Each row is a point. Each copy is the shape, with its points in the same order, turned, moved and blurred by noise. Say if it was mirrored as well.

Shape (6 x 2)
[[-25   4]
 [-12  37]
 [ 60  -5]
 [-15  71]
 [-63  14]
 [ 52 -63]]
Copy 1 (6 x 2)
[[ 37  10]
 [ 19  42]
 [-46  -7]
 [ 18  75]
 [ 71  25]
 [-35 -67]]
Copy 1 is: mirrored
Copy 2 (6 x 2)
[[-30  -3]
 [ -9 -35]
 [ 27  54]
 [  2 -56]
 [-67 -32]
 [  0  90]]
Copy 2 is: mirrored

Shape (7 x 2)
[[ 51  16]
 [ 51 -60]
 [ 41  -2]
 [ 51  11]
 [-55  -8]
 [-91 -27]
 [  4  -9]]
Copy 1 (7 x 2)
[[ 62  17]
 [ 26  79]
 [ 42  18]
 [ 51   5]
 [-42 -16]
 [-78 -25]
 [  6   4]]
Copy 1 is: mirrored
Copy 2 (7 x 2)
[[ 40  34]
 [ 86 -30]
 [ 44  13]
 [ 46  32]
 [-31 -43]
 [-50 -82]
 [ 16 -10]]
Copy 2 is: only turned

Shape (8 x 3)
[[-31  31  -2]
 [ 17 -26  20]
 [-33  49 -86]
 [ 15  62 -12]
 [ -5 -99 -33]
 [ 42  32   1]
 [ 30 -15   8]
 [ 28  27 -67]]
Copy 1 (8 x 3)
[[ -25    8  -36]
 [  33  -15   16]
 [ -10    2 -119]
 [   9   54  -48]
 [  58 -103   -8]
 [  40   42  -21]
 [  41   -1    2]
 [  51   14  -81]]
Copy 1 is: only turned
Copy 2 (8 x 3)
[[ -45   22  -35]
 [  26  -18    5]
 [ -47    1 -121]
 [ -11   50  -57]
 [  14 -111  -21]
 [  19   36  -30]
 [  19   -5  -12]
 [  13   11  -93]]
Copy 2 is: only turned
Copy 3 (8 x 3)
[[ -24   15    3]
 [  18  -38   23]
 [ -13   42  -80]
 [  28   52    0]
 [  -8 -109  -35]
 [  47   10   12]
 [  31  -32   16]
 [  38   16  -52]]
Copy 3 is: only turned
Copy 4 (8 x 3)
[[ -21   15   16]
 [   2  -60   10]
 [ -35   57  -55]
 [  28   27    3]
 [ -65 -103  -51]
 [  40  -14    0]
 [  12  -53   -3]
 [  12    7  -62]]
Copy 4 is: only turned

Shape (9 x 4)
[[-66 -30  51 -40]
 [ -9 -19  27 -68]
 [-42 -98  11 -15]
 [ 36  57 -35   1]
 [-25   0  93 -79]
 [ 24  32 -29  -5]
 [ 32  25  23   8]
 [-31  51  67 -70]
 [ 24  -1 -25 -20]]
Copy 1 (9 x 4)
[[ -54  -68   21  -19]
 [  -4  -27   20  -49]
 [   7 -102  -20   15]
 [   8   78  -23   -3]
 [ -39  -39   81  -59]
 [   9   54  -23   -5]
 [   7   40   32   24]
 [ -66    6   59  -58]
 [  26   18  -28  -11]]
Copy 1 is: only turned
Copy 2 (9 x 4)
[[105   5 -17 -35]
 [ 54 -27   0 -62]
 [ 79 -32 -83  -3]
 [-52  32  17 -13]
 [101 -26  50 -61]
 [-28  21   1 -17]
 [-11  -1  34   9]
 [ 68  25  62 -64]
 [-20  -7 -12 -23]]
Copy 2 is: mirrored

Shape (11 x 6)
[[-76  10 -41  24  31 -18]
 [ 54  21  -8  32 -19 -21]
 [ 28 -14 -51 -66 -31  27]
 [ 51  57  12 -16 -58 -77]
 [ 60 -18  40  -3  -3 -46]
 [ 22  50  59 -55   8  29]
 [-77 -55  18  23  34  24]
 [ 16 -45 -10  48  37  -1]
 [ 41  -1  35  49  20  11]
 [-11 -76 -58  17 -25  29]
 [-55  42 -61 -25  27 -95]]
Copy 1 (11 x 6)
[[-52  -2   5  42 108 -34]
 [-18  51   5 -44   4 -42]
 [ 35 -11 -56  11  -4  18]
 [ 29  44  12   1 -43 -83]
 [ 30   3  38 -55  -5 -56]
 [ 39  41  58   0 -16  42]
 [-65 -56  39   1  97   7]
 [-23 -12  10 -85  66 -25]
 [-25  30  47 -77  27 -12]
 [-50 -55 -44 -26  47   3]
 [ 24  26  -8  86  84 -85]]
Copy 1 is: mirrored
Copy 2 (11 x 6)
[[ -44  -52  -25    4   13  -23]
 [  52   53    7    6   -4  -12]
 [  67  -10  -66  -65  -42   23]
 [  56   67   40  -57  -31  -64]
 [  93    8   40  -18   19  -15]
 [  29   23   33  -96   28   51]
 [  -4 -100   15   15   14   39]
 [  54  -26   -7   45   32   12]
 [  46   22   35   21   30   36]
 [  54  -60  -54   31  -45   26]
 [ -25  -28  -32  -46   20 -104]]
Copy 2 is: only turned
Copy 3 (11 x 6)
[[-59  26 -68 -31  33 -19]
 [ 42  37  21  24   4 -23]
 [ 71 -49 -34 -20 -24   8]
 [ 48  41  61 -19 -36 -66]
 [ 40 -13  42  22  44 -63]
 [ 48  -5  58 -70  53  28]
 [-76 -46 -30   2  75   8]
 [  3  -5 -38  56  72 -28]
 [ 14  17  29  36  75   9]
 [ -7 -52 -62  56  -1  11]
 [ -8  45 -68 -80  -3 -83]]
Copy 3 is: only turned
Copy 4 (11 x 6)
[[  56  -47   29    7    4   -4]
 [ -30   38  -37   47   -9  -15]
 [ -29  -10  -60  -35  -83   26]
 [ -36   84   -7   20  -53  -65]
 [ -86   10  -27   19   -4  -52]
 [ -82   42   27  -35  -18   37]
 [ -15 -105   41   20    6   18]
 [ -30  -55  -38   40   30   -5]
 [ -63   -1  -16   58   28   12]
 [  -7  -86  -57   36  -59   16]
 [  71    6   16  -43   -7  -70]]
Copy 4 is: mirrored

Shape (13 x 8)
[[ 17 -30 -36  -7  -9 -38  37  27]
 [ 15 -76   2  10  -3 -68   7  26]
 [ 65 -66   9   6  -9  45 -23  15]
 [ 26  10  11 -43  16  38  17 -22]
 [ 21 -93 -10 -17 -19 -14  54   5]
 [ 17  39   4  76  -8  31 -40  54]
 [ 46 -24 -18 -51 -28  81 -27 -13]
 [  1  27  76 -48 -49 -27 -18  -1]
 [-61 -13  16  30 -16  69 -13 -24]
 [-35 -28  -7  85  28  -3  21 -70]
 [ 16   6 -25   7  24 -35  70  52]
 [ 20  24 -91 -17  32  -7 -14   6]
 [ 49  27   0  44 -62  53  30  57]]
Copy 1 (13 x 8)
[[-15 -58 -16   9 -16 -42  18  13]
 [ -2 -66  21   5 -55 -66 -27   8]
 [ 49 -66 -44 -35 -22  23 -37   0]
 [ 43   7  -1 -39  26  17  26 -14]
 [-10 -72   5 -55 -49 -34  17  -3]
 [ 13 -20 -28  76   1  64 -37  35]
 [ 42  -5 -69 -75   6  32  -3  10]
 [ 78  45   5  14 -64  -3  26  27]
 [-30  34  18 -38 -23  73 -22  16]
 [-55  -7  50   7 -13  31 -39 -76]
 [ -6 -63  22  39  25 -35  49  20]
 [-15  -5 -46  11  67 -37 -14  10]
 [ 13 -47 -65  43 -26  73  45  28]]
Copy 1 is: only turned
Copy 2 (13 x 8)
[[ 13  15 -37 -17   0 -45  51  23]
 [ 22 -26  11 -27  25 -69  69  53]
 [ 95 -39  -3 -25  18  23  43  13]
 [ 25  20  10 -41   1  29   5 -39]
 [ 25  -9 -18 -46  25 -18 109  13]
 [ 59 -20  11  84 -21  10 -26  38]
 [ 65 -43 -39 -47  -5  63   9 -33]
 [ -9 -48  62 -26 -64 -20  11 -35]
 [-21 -39  24  34  31  81  22   5]
 [-20   1  22  53 111  -5  31  -1]
 [ 12  68 -21   6 -20 -43  46  31]
 [ 17  22 -73 -18  15 -19 -45  17]
 [ 70  -2 -28  73 -56  21  46 -13]]
Copy 2 is: only turned
Copy 3 (13 x 8)
[[ -27  -26  -49   19   14  -59   25   -1]
 [ -11  -35    4   16   52  -82  -19    3]
 [  46  -47  -26  -75   30  -26  -22  -25]
 [  18   42  -18  -48   -2   -9   44  -41]
 [ -16  -63  -17  -18   49  -74   32  -36]
 [  71  -22  -11    4  -35   27  -34   54]
 [  13   -7  -33 -121  -11    0    9  -34]
 [  18   50   60  -37  -32  -75   26   28]
 [   3  -27   47  -40  -15   55   36   -4]
 [ -13  -45   41   49  -10   45   -8  -65]
 [  11   -4  -60   47   18  -44   52    4]
 [ -39   32  -91    3  -17    9   -5   -5]
 [  77  -50  -47  -28  -62  -18   40   37]]
Copy 3 is: only turned

Shape (13 x 9)
[[ 44 -23 -47 -20 -19 -23   3 -47  43]
 [ 15  14 -14  39  48 -23 -50  13 -15]
 [-18   7 -42 -22  24 -71 -15 -32 -31]
 [-26  52 -16  24  16   1 -38  75  38]
 [-11 -40  29  20  11  17   1 -47   5]
 [  5 -75  18 -37  -9 -29  24 -11  36]
 [-25  55 -54   3  36  47 -35  32 -27]
 [  0 -36  30 -22 -40  10 -26 -36  19]
 [  1  13  68 -38 -37  -1  13   1  33]
 [ 43 -11  23 -52 -36   8 -24  -8  21]
 [  1  19   4  27 -12 -33   6 -36  -4]
 [-40 -53 -20  66 -19   6 -45   9 -19]
 [ 69 -12  61 -68 -72  19  52  29  28]]
Copy 1 (13 x 9)
[[ 24  38 -47  44  39  32  21 -20 -53]
 [-24  42 -22 -11  43  14 -16  64  35]
 [-65  44 -39  -2  76   8 -10 -15 -22]
 [-25   1 -11   3  14  61   6  16  86]
 [ -6  23  23  39   3 -29 -42  18 -33]
 [  5 -13 -20  81  37 -37  10 -15 -33]
 [-42 -12  27 -53  27  77   1  41  20]
 [ 19 -10 -29  33  -8 -18 -43 -16 -44]
 [ 47 -20  -6  16   4 -27  -8 -49  13]
 [ 53 -20 -47   4  22  -4 -13 -19 -20]
 [-13  64 -12  -1  11 -16  -1 -15  -7]
 [-68  11 -22  34 -37   8 -21  62 -10]
 [ 90 -56 -29  14   3 -55  51 -49 -15]]
Copy 1 is: only turned
Copy 2 (13 x 9)
[[  37   12   47  -47  -90   -6   39    5    7]
 [  -9  -32   12   27  -37   42   73    8  -55]
 [  30   33    7  -31  -34   30   73  -39  -64]
 [ -71    2  -12   13  -14   46   19   57  -39]
 [  43  -28    0   24  -18  -18   40  -23   23]
 [  26    8   71  -19  -16  -29    4  -37   17]
 [ -48  -36  -57  -36  -23   57   71   21  -26]
 [  18    9   15   13  -46    8   17  -38   52]
 [  22   12   12    4  -17   35  -50  -11   33]
 [   8   -5   43  -18  -61   47   -3  -25   42]
 [  42    2  -13   15  -55   10   21  -11  -35]
 [ -45  -16  -18   50  -47  -36   66  -40  -14]
 [  12  -34   52  -43  -48   30 -103  -25   47]]
Copy 2 is: mirrored
Copy 3 (13 x 9)
[[ -5 -73  37  -5   9  29  -1 -64 -10]
 [-14   3 -28 -21  49 -51 -48 -35 -13]
 [-24 -33  49 -51  -2 -46 -32 -23 -40]
 [  7  37 -67 -58  62  -2   7 -25 -29]
 [-37   9  38  31  13  13 -19 -13  21]
 [-37 -55  44 -19  15  64 -15  20  27]
 [ 28  53 -38 -56  -8 -44   2 -54  -3]
 [-25 -12  11  23 -18  59 -28 -10  -2]
 [ 25   6  17  -5  24  92 -29  18 -29]
 [ 24 -34  -7  -9 -15  74 -48 -25 -10]
 [  4 -10  28  11  27  -8 -17 -17 -43]
 [-76   4 -41  22   8 -27  14   2   4]
 [ 81 -50  -1  -3  10 121 -25  41  -1]]
Copy 3 is: mirrored
